Every row gives one point. Each copy is the shape, with its points in the same order, stretched, turned, moved and blurred by noise. Say if it was mirrored as well.
In the rows, 128 means zero.

Shape (5 x 2):
[[138 113]
 [134 138]
 [117 123]
 [138 154]
 [ 55 132]]
Copy 1 (5 x 2):
[[120 133]
 [147 128]
 [129 110]
 [172 128]
 [150  52]]
Copy 1 is: mirrored
Copy 2 (5 x 2):
[[158 139]
 [134 147]
 [137 126]
 [123 157]
 [ 98  79]]
Copy 2 is: only turned

Shape (6 x 3):
[[100 135 115]
 [ 95 167 165]
 [142 146 139]
 [164  90  92]
 [131 106 147]
 [140 148  85]]
Copy 1 (6 x 3):
[[ 89 135 145]
 [130 119 192]
 [156 137 148]
 [122 145  71]
 [143 104 124]
 [117 181 114]]
Copy 1 is: only turned
Copy 2 (6 x 3):
[[133 110 145]
 [132 132 185]
 [134 155 144]
 [115 147  81]
 [ 97 152 133]
 [163 127 116]]
Copy 2 is: mirrored

Shape (11 x 6):
[[102 122  99  84 158 110]
 [ 78  70 156 115 112 152]
 [145 122 152  86 154 151]
 [114  98  98 112 116 172]
 [118 105 116 109 129 141]
 [159 138 118 123 167 139]
 [163 105 108 156 173  99]
 [113  78 132  88 157 114]
 [141 141 167 125 107 125]
 [ 84 146 137 119 125  93]
 [ 85 136 127 152 147 146]]
Copy 1 (11 x 6):
[[111 180 138  90 149 123]
 [126 126 146  85  75 177]
 [137 113 153 114 165 159]
 [136 153 101 104 120 182]
 [134 151 120 105 130 150]
 [164 132 124 138 179 136]
 [200 139 120 122 152  87]
 [141 142 146  62 131 125]
 [119  91 130 159 130 133]
 [ 93 158 150 139 107 106]
 [145 165 160 159 112 150]]
Copy 1 is: mirrored
Copy 2 (11 x 6):
[[ 76 130 138  93 158 111]
 [117  86 154  76 109 181]
 [123 140 187 115 143 132]
 [104 114 128 123 155 172]
 [108 109 137 107 149 138]
 [130 161 138 126 160 108]
 [147 149 105 100 162  87]
 [106 107 155  73 155 125]
 [140 117 166 136  93 122]
 [ 88 116 136  99  95 108]
 [106 154 112 101 114 147]]
Copy 2 is: mirrored

Shape (12 x 9):
[[149 151 140 120 109 148  89 146 157]
 [147  51 121 124 144 148 147 107 148]
 [116 152 128 132  99 127 141 120 111]
 [133 140 114 136 167 132 146 110 137]
 [137 149 117 122 148 139 138 157 143]
 [140 151 116 123 129  82 126 110 146]
 [123 144 160 131 130 111 145 113 142]
 [134  21 174 124 116  88 136 132  73]
 [138 101 109 124 102 122  84 163 145]
 [ 66 138 138 157 112 139 135 171 146]
 [145 153 124 183 108 127  71 137 143]
 [144 146 122 148 103 111 147 160 149]]
Copy 1 (12 x 9):
[[ 99 168  80 118 121 136 124 116 149]
 [149  64 109 125 128 150 149 133 147]
 [123 148 149 146  97 155 109 114 126]
 [159 128 116 169 144 136 118 115 144]
 [147 161 112 136 145 158 117 133 154]
 [132 138 134 140 106 106  87 124 143]
 [119 137 149 149 120 121 135 122 147]
 [110  61 171  97 113 133 168 190  69]
 [105 135  83 103 109 155 100 158 138]
 [ 83 150 134 166 129 198 121 159 159]
 [ 94 164  62 170  87 136 105 139 118]
 [132 165 123 135  88 159 120 153 159]]
Copy 1 is: mirrored
Copy 2 (12 x 9):
[[120 142 156 119 109 149  93 144 143]
 [157 109 123 126 170 138 145  75 165]
 [109 125 118 138 106 134 138 126 101]
 [148 124 106 121 161 110 126 135 115]
 [143 148 113 114 134 141 134 153 139]
 [129 139 118 106 105  77 125 119 114]
 [130 124 146 141 134  93 146 131 113]
 [128 181 161 164 144 134 204  15 129]
 [102 164 126 123 101 149 110  99 172]
 [ 76 137 107 173 141 138 146 153 160]
 [110 158 120 167  99 126  57 130 125]
 [143 143 101 145  94 126 136 141 143]]
Copy 2 is: mirrored
Copy 3 (12 x 9):
[[148 160 128 158 111 144  83 150 136]
 [193  76  81 109  87 125 124 110 128]
 [137 161 142 136 111 105 140 112  90]
 [150 140  97 116 148 117 138  99 123]
 [124 152 101 127 128 133 123 138 128]
 [159 165 109 119 137  76 111 119 100]
 [156 165 139 124 123  98 132 105 135]
 [136  90 116  88  23  58 103 100 115]
 [124 110 107 156  93 111  85 172 119]
 [101 122 162 167 125  98 164 160 137]
 [140 160 119 215 119 113  99 123 123]
 [146 172 110 150 104  91 135 156 125]]
Copy 3 is: mirrored

Shape (16 x 12):
[[111 153 111 125  91 137 123 149 165 182 101 111]
 [123 130 144 108 111 112 138  92  87 111 146 185]
 [153 102  98 126 175 116 103 111 126 129 138 119]
 [141 133 136 103 137  99 132 141 143 136  95 109]
 [167 140 108 118 118  83 140 165 129 109  89 164]
 [137  96 131 143 149 119 119 145  98 119  92 174]
 [ 85 155 109 147 145 117 133 118 153 150 142 112]
 [164  91 168 151 171 133 156 119  99 150 150 113]
 [143 144 153 103 113 109 125 171 103 164  99 165]
 [118  90 116 129  95 148 164  97 125 111  89 106]
 [145  86  85 145 158 104 165 172 108 167 112 134]
 [150 119 126 133 101 147 154 166  91 146 124 169]
 [122 133 119 139  98 101  89  95 108 108 145 107]
 [ 96  98 146 124 144 109  97 105 128 131 161 125]
 [137 133 143 148 154  86 132  92 129 182 143 166]
 [102  76 135 150 126 153 165 149 168 154 155 109]]
Copy 1 (16 x 12):
[[135 120 118 123 105 179 165 176 141 184  94 142]
 [107 138 132 135  93  74 106  77 114 119  99 141]
 [133 141  99 111 170 144 101 120 123 115 114 133]
 [137 143 128 111 110 151 125 170 143 119  80 105]
 [109 156  75 141  79 131 131 153 138  88  94 100]
 [ 50 139 108 112 123 120 105 126 133 108 110 105]
 [148 112 131 108 151 141 188 126 144 138  92 158]
 [109  99 139  89 150  97 123 114 105 125 126  55]
 [101 163 114  94  74 111 122 166 131 153 112 110]
 [ 91  75 146 155 106 175 127 120 108 123  57  99]
 [ 81 100  63  67 115 135 146 145 121 109  91 105]
 [ 73 126  94 110  63 129 135 118 108 134 140 103]
 [128 120 138 173 142 119 108 146 102 121 112 166]
 [126 112 159 110 146 110 104 129 152 129 104 165]
 [133 141 108 109 148  61 133 114 149 169  94 119]
 [119  49 125  99 120 159 152 117 171 146 121 110]]
Copy 1 is: mirrored
Copy 2 (16 x 12):
[[194 109  87 135 117 144 103 127 168 161 102 109]
 [114 126 170 134 101 125 126 131 112 118 114 180]
 [125 142 115 110 143 102  95 120  91 126 142 116]
 [165 161 100 105 125 108 114 126 139 110 108 137]
 [178 152 101 144 128 119 117 106 102  82  94 180]
 [142 113 154 144 141 102 110 110  92  84  89 127]
 [112 111  84 116 131 130 118 145 157 156 111 121]
 [118 146 167 142 178  93 130 106 145 112 147  94]
 [192 137 146 141 136 104 129 133 131 128  78 149]
 [138  95 125 103  90 137 118  83 148  96 139 112]
 [152  96 113 134 187  76 123  86 133 114 117 120]
 [178  93 153 169 146 124 140 116 129 116 116 146]
 [123 148 105 143  70 113 115 127 112 126 139 125]
 [102 122 131 119 109  90  92 152 131 130 127 111]
 [111 141 154 140 156  92  93 109 144 163  95 144]
 [130  77 124 138 159 115  95 140 197 112 152  95]]
Copy 2 is: only turned
Copy 3 (16 x 12):
[[136  99  69 160 128  76 124 129 112 117  72  76]
 [130 117 127 136 125 146 124 103 105 120 144 217]
 [161 140 125 144 132 165 118 106 196 153  97 136]
 [122 124 130 116 116 138 132 131 138 168  96 105]
 [153 172 136 111  97 121 158 165 139 137 108 158]
 [118 164 140 149 141 184 150 144 144 108 111 168]
 [140 127  80 136 133  99 125  70 151 146 108 107]
 [134  99 163 179 131 176 128 146 138 158 160 115]
 [112 149 108 165 123 125 133 177  96 140 109 160]
 [146  80 128 113 122 163 150 102 100  82 107 110]
 [172 168  95 193 125 169 196 158 153 137 110 110]
 [157 126 106 173 124 129 152 192 103  91 143 159]
 [145 125 109 121  79 135  73  64 137 107 121 141]
 [104 104 111 160 101 153 107  69 162 142 116 142]
 [132 141 140 207 137 109 135 101 157 169 104 166]
 [118  71  95 173 111 122 175 136 161 109 142  73]]
Copy 3 is: mirrored
Copy 4 (16 x 12):
[[125 117  75 135 130  80  84 135 148 164 141 133]
 [134 193 161 101 147 137 104 122 130  93 119 156]
 [175 114 129 137 136 150 130 122  80 109 128 147]
 [133 105 118 145 117  95 115 150 122 110 120 112]
 [146 165  99 131  80  93 130 137 116  89 104 128]
 [166 163 138 118  94 154 130 158 114 131  91 140]
 [133 122  92 159 175 106 129 139 134 140 137 160]
 [178 118 164 121 136 165 173 168 136 112 174 116]
 [135 155 133 108  83  83 109 158 125 127 133 147]
 [122 134 108 110 148 153 103 122 148 141 101  80]
 [163 122  79  78 112 126 167 179 113 123 124 136]
 [148 177 123  81  90 128 132 143 137 131 149 137]
 [133 167 113 161 165 146  74 133 101 110 139 127]
 [129 126 138 142 163 160  91 157 116 116 136 164]
 [191 140 150 134 157 112 121 162 150 101 138 166]
 [115  94  88 110 131 163 138 157 176 138 158 148]]
Copy 4 is: mirrored
